Every row gives one point. Any point is a mix of the corners, with weights that add up to 1. It lies inside the corners' shape when no weight is negative. Say inside or outside, and name the corners with a negative weight.

Corners:
(1): 84 -184
(2): 276 -128
(3): -270 262
Points:
-121 214 => outside (1)
316 -176 => outside (3)
-180 256 => outside (1)
-137 217 => outside (1)

Corners:
(1): 268 -19 216 223
(2): 302 12 -121 -153
(3): -272 -222 -151 -54
(4): -317 250 -112 85
(5): 105 -82 -84 298
Points:
317 60 -9 153 => outside (3)
-14 250 -69 -9 => outside (3, 5)
764 -50 93 12 => outside (3, 4)
224 -14 124 148 => inside

Corners:
(1): -269 238 324 174 -109 4
(2): -121 285 -102 289 198 -56
(3): -152 -272 70 255 -149 -94
(4): 297 176 -511 47 -335 181
(5): 370 376 -182 550 -138 195
(6): 80 -450 266 -259 296 170
(7): 190 -436 555 -409 283 -325
Points:
17 -152 116 -17 162 68 => inside
-65 -173 40 199 -107 -48 => inside
134 -239 224 -126 -8 -45 => outside (2)
68 -104 -139 156 -7 -13 => outside (1)
112 -154 83 -62 11 117 => outside (2)
-279 207 303 -20 103 -51 => outside (3, 5)
238 -227 233 -231 83 122 => outside (2, 3)
173 -198 -109 -155 20 -33 => outside (1, 5)
103 -138 196 -75 -28 2 => outside (2)

Corners:
(1): 228 -53 -185 -198 237 -429 -13 485 -33
(2): 513 -256 262 1 -154 -341 209 -50 -85
(3): -566 -195 277 -25 -27 -244 28 -92 -29
(4): -433 71 54 -178 25 384 -96 220 -70
(5): -348 -315 209 -34 -192 -5 -266 236 211
(6): -284 -353 -5 -72 -147 -145 148 -14 246
(7): -330 -191 -160 -47 504 145 -274 -60 1
(8): 407 894 -256 114 -51 -79 -204 36 -109
(9): -335 -288 42 185 22 -277 123 -64 -269
(10): -134 26 263 209 -161 -147 412 374 148
Points:
65 242 -21 -62 55 -45 -159 219 -14 => outside (6, 9)
-164 -310 -31 22 165 -142 169 121 -114 => outside (3, 5, 8)
-142 163 -26 -68 167 -3 -83 316 70 => outside (2, 6, 9)
-346 -98 150 -12 -6 -156 -28 2 -9 => inside
335 -70 -175 -184 203 -315 -303 -40 141 => outside (4, 9, 10)
-244 -124 47 -25 79 18 -103 129 48 => inside
-15 -94 133 8 -167 -182 64 94 48 => outside (7)
